Each point is reached from the start by the listed moves, each made once or not at all, plus a little noise. Is the number of moves made odd or even? Then give how often each move was made.
In the rows, 128 means zero.

Moves:
(1): [198 141 131 123 131 139]
(2): [117 189 129 125 128 134]
(3): [126 124 190 143 137 125]
Start: [123 140 175 169 125 113]
Points:
[112 201 178 166 122 121] -> odd (0, 1, 0)
[111 202 233 182 133 118] -> even (0, 1, 1)
[176 211 239 178 136 129] -> odd (1, 1, 1)
[192 152 182 164 134 127] -> odd (1, 0, 0)

Moves:
(1): [228 129 138 122 143 118 140 107]
(2): [120 198 126 134 116 118 133 130]
(3): [116 127 217 138 139 121 145 143]
(4): [125 129 128 190 128 121 128 118]
(5): [110 147 108 133 211 143 133 129]
(6): [138 142 131 134 113 184 139 138]
Start: [ 88 141 114 142 113 128 133 132]
Points:
[180 224 115 208 101 158 162 108] -> even (1, 1, 0, 1, 0, 1)
[188 212 126 144 118 110 149 118] -> even (1, 1, 0, 0, 0, 0)
[ 55 244 183 168 174 177 169 159] -> even (0, 1, 1, 0, 1, 1)
[ 91 225 114 207  88 170 150 138] -> odd (0, 1, 0, 1, 0, 1)
[159 211 210 152 129 104 173 123] -> odd (1, 1, 1, 0, 0, 0)
[156 233 100 210 198 112 155 101] -> even (1, 1, 0, 1, 1, 0)

Moves:
(1): [160 110 132 115 137 128 124 139 116 140 149]
(2): [141 196 125 119 119 122 131 130 134 141 121]
(3): [131 117 181 129 137 113 143 116 147 125 122]
(4): [132 134 149 176 121 129 144 127 113 133 146]
(5): [110 125 126 136 182 126 117 131  99 144 118]
(6): [149 127 135 108 137 172 128  94 125 118 131]
(7): [142 138 106 130 132 118 179 124 134 133 111]
(8): [116 131 123 125 133 155 144 172 118 128 129]
(9): [135 145 103 151 156 131 105 139 195 103 139]
(10): [123 117 129 126 117 144 138 122 138 190 114]
(11): [113 139 121 104 132 133 161 122 134 136 171]
Start: [140 140 135 134 142 157 136 124 132 117  92]
Points:
[137 206 175 160 186 144 249  95 138 226  96] -> odd (0, 1, 1, 1, 1, 0, 1, 0, 0, 1, 1)
[169 175 182 106 144 180 176 164 147 201  85] -> odd (1, 1, 1, 0, 0, 0, 0, 1, 0, 1, 0)
[183 192 107 114 138 184 216 172 135 206  78] -> odd (1, 1, 0, 0, 0, 0, 1, 1, 0, 1, 0)
[216 214 146  98 195 178 214  92 220 115 137] -> odd (1, 1, 1, 0, 0, 1, 1, 0, 1, 0, 1)
[153 210 135 156 215 144 176 115 210 190  53] -> even (0, 1, 1, 0, 1, 0, 1, 0, 1, 1, 0)

Moves:
(1): [169 139 150 139 150 125 136 104 138 138 128 146 149 131 134 117 106 130]
(2): [119 158 122 120 113 129 126 110 138 120 128 137 132 132 130 131 137 132]
(3): [110 124 168 122 138 133 128 124 130 135 134 139 129 115 121 117 145 121]
(4): [122 122 128 157 131 134 137 129 115 123 146 130 114 127 119 125 129 153]
(5): [123 135 129 114 174 135 134 126 114 132 118 113 101 143 118 123 111 145]
(6): [122 132 119 126 120 157 123 137 125 124 137 139 150 120 124 134 127 130]
(7): [135 124 146 142 112 135 172 131 114 104 117 123 123 143 158 129 102 133]
(8): [148 156 140 137 119 137 133 181 124 130 116 139 115 125 140  99 145 138]
(9): [120 119 123 137 136 126 133 129 148 124 121 127 132 139 136 122 144 123]
(10): [134 139 117 129 120 134 148 127 132 168 125 124 133 147 121 118 140 111]
(11): [133 133 128 115 137 119 133 137 131 119 158 128 134 131 140 144 123 133]
(12): [128 110 115 116 120 104 141 130 127 126 116 154 123 115 117 114 119 123]
(13): [124 140 122 143 146 116 138 140 122 128 120 120 155 107 127 126 127 131]
(14): [128 135 137 118 122 118 119 129 119 122 136 130 138 164 134 116 122 133]
(15): [127 128 125 135 127 128 123 125 121 135 126 144 124 130 151 131 120 127]
(16): [124 124 124 142 124 113 134 136 137 137 112 147 129 143 119 163 133 136]
(17): [156 124 134 120 143 123 148 115 110 129 122 126 148 123 131 139 163 130]
(18): [127 105 135 110 122 135 122 133 133 151 125 139 133 111 142 126 111 173]
Start: [139 132 160 110 124 133 124 142 113 126 120 136 138 115 113 139 135 145]
Points:
[126 157 128  78  97 106 155 171 123 168 126 201 215 132 116 158 124 195] -> odd (0, 1, 0, 0, 0, 1, 0, 0, 0, 1, 1, 1, 1, 1, 0, 1, 0, 1)
[206 159 156  78 150  97 192 115 120 182 119 189 223  86 133 130 140 184] -> even (1, 1, 0, 0, 0, 0, 0, 0, 0, 1, 1, 1, 1, 0, 0, 0, 1, 1)
[103 141 140 104 145 123 144 162  90 137 107 195 160 124  91 146 102 249] -> odd (0, 1, 0, 1, 1, 1, 0, 0, 0, 0, 0, 1, 1, 1, 0, 1, 0, 1)

Moves:
(1): [166 125 136 126 128 120 123 121 122 128 150 126 132 126 125 118 122 133
 123 133 138 136 118 131 119 121 127]
(2): [133 184 116 119 136 136 131 134 124 110 127 124 132 116 123 114 120 129
 125 125 139 137 125 138 139 131 144]
(3): [112 136 177 142 125 146 126 132 121 124 116 134 121 128 116 131 122 128
 135 117 131 148 126 115 118 126 134]
(4): [127 133 123 153 132 119 125 139 119 129 122 128 133 131 123 107 123 137
 133 128 124 127 136 117 132 124 128]
(5): [130 124 134 129 161 129 117 137 125 127 134 128 151 119 126 132 119 123
 112 139 128 115 139 123 126 132 135]
(6): [144 119 116 138 128 171 126 136 136 125 115 118 133 131 122 134 121 129
 127 123 127 120 122 132 113 130 125]
(7): [133 127 129 127 143 132 171 111 131 117 119 136 135 126 129 115 114 131
 123 123 123 123 127 122 139 113 116]
(8): [133 119 137 126 111 126 154 183 135 105 128 129 130 125 125 127 140 140
 131 128 136 138 146 117 121 136 121]
(9): [133 119 128 131 135 118 125 127 170 137 134 120 146 140 123 118 138 120
 126 103 140 128 121 106 133 129 134]
(10): [144 141 130 118 136 129 140 130 121 167 115 133 135 126 114 121 133 137
 142 132 117 119 122 123 115 140 120]
(11): [116 148 125 150 112 151 143 132 135 142 181 127 136 112 132 121 128 123
 126 120 124 126 136 103 125 129 124]
(12): [131 126 127 122 128 127 119 127 131 118 131 184 131 143 118 124 118 125
 127 123 124 130 125 134 120 135 119]
(13): [123 131 133 130 113 123 131 125 127 117 130 122 159 132 124 126 123 118
 133 134 127 127 120 133 126 134 131]
(14): [132 141 138 139 143 135 127 133 122 126 136 112 133 183 130 117 134 122
 129 143 110 129 136 131 133 122 117]
(15): [142 140 134 138 138 130 136 133 118 141 128 127 145 128 168 128 113 122
 131 120 128 138 125 140 129 131 136]
(16): [131 134 126 146 125 122 136 128 132 126 126 134 126 130 124 159 131 135
 128 123 131 135 137 125 126 122 123]
(17): [123 122 133 134 135 132 127 119 120 121 125 134 133 119 132 131 160 141
 136 119 130 121 111 134 133 122 121]
(18): [119 126 133 118 123 134 121 123 144 124 131 127 128 118 136 126 112 155
 126 123 116 131 141 137 129 119 130]
(19): [140 137 128 118 136 117 119 128 125 110 138 115 122 124 135 128 111 117
 177 116 118 105 125 133 120 128 118]
(20): [128 147 128 135 124 129 137 129 155 126 119 142 114 130 142 127 141 117
 129 178 124 126 123 123 113 127 130]
(21): [109 127 130 145 134 128 148 123 132 137 126 136 129 142 128 137 119 127
 147 132 177 116 142 142 127 137 123]
(22): [132 120 116 127 147 132 126 123 131 130 128 128 131 128 120 119 132 124
 150 139 129 166 130 127 123 121 139]
(23): [140 127 126 122 113 142 123 121 123 123 129 139 145 129 130 118 148 123
 137 125 129 123 174 123 135 135 137]
(24): [123 127 131 142 127 130 145 130 135 131 128 117 125 119 119 126 125 115
 128 115 114 130 133 159 139 140 136]
Start: [126 136 133 160 124 145 117 145 124 132 115 155 131 115 121 128 129 107
 134 139 128 133 132 125 102 139 132]
Points:
[147 236 162 221 187 163 126 159 125 101 104 238 177 128 138 117  94  81
 228 166 173 165 200 130  70 151 166] -> even (0, 1, 1, 1, 1, 0, 0, 0, 0, 0, 0, 1, 0, 0, 1, 1, 0, 0, 1, 1, 1, 1, 1, 0)
[200 233 194 173 200 212 138 153 145  73 123 192 167 153 158  89  40 101
 160 163  96 137 127 148  67 115 124] -> even (1, 1, 1, 0, 1, 1, 1, 0, 0, 0, 0, 1, 0, 1, 1, 0, 0, 1, 1, 1, 0, 0, 0, 0)
[143 214 144 191 176 161 173 213 173  78 184 118 198 131 125  57  88 119
 160 109 111 113 183  73 125 125 124] -> even (0, 1, 0, 1, 1, 0, 1, 1, 1, 0, 1, 0, 0, 1, 0, 0, 0, 1, 1, 0, 0, 0, 0, 0)
[160 192 150 238 161 150 188 129 128 123 196 132 205 159 159  96  51 118
 221 139 141 157 171 134  94 103 111] -> even (1, 0, 0, 1, 0, 0, 1, 0, 0, 0, 1, 0, 1, 1, 1, 1, 0, 1, 1, 0, 1, 1, 0, 0)
[150 235 190 237 125 241 181 223 187 131 128 156 249  70 130  67 150 120
 161 118 116 139 177 104  77 173 174] -> even (0, 1, 1, 1, 1, 1, 0, 1, 1, 1, 1, 0, 1, 0, 1, 0, 1, 1, 0, 1, 0, 0, 1, 1)
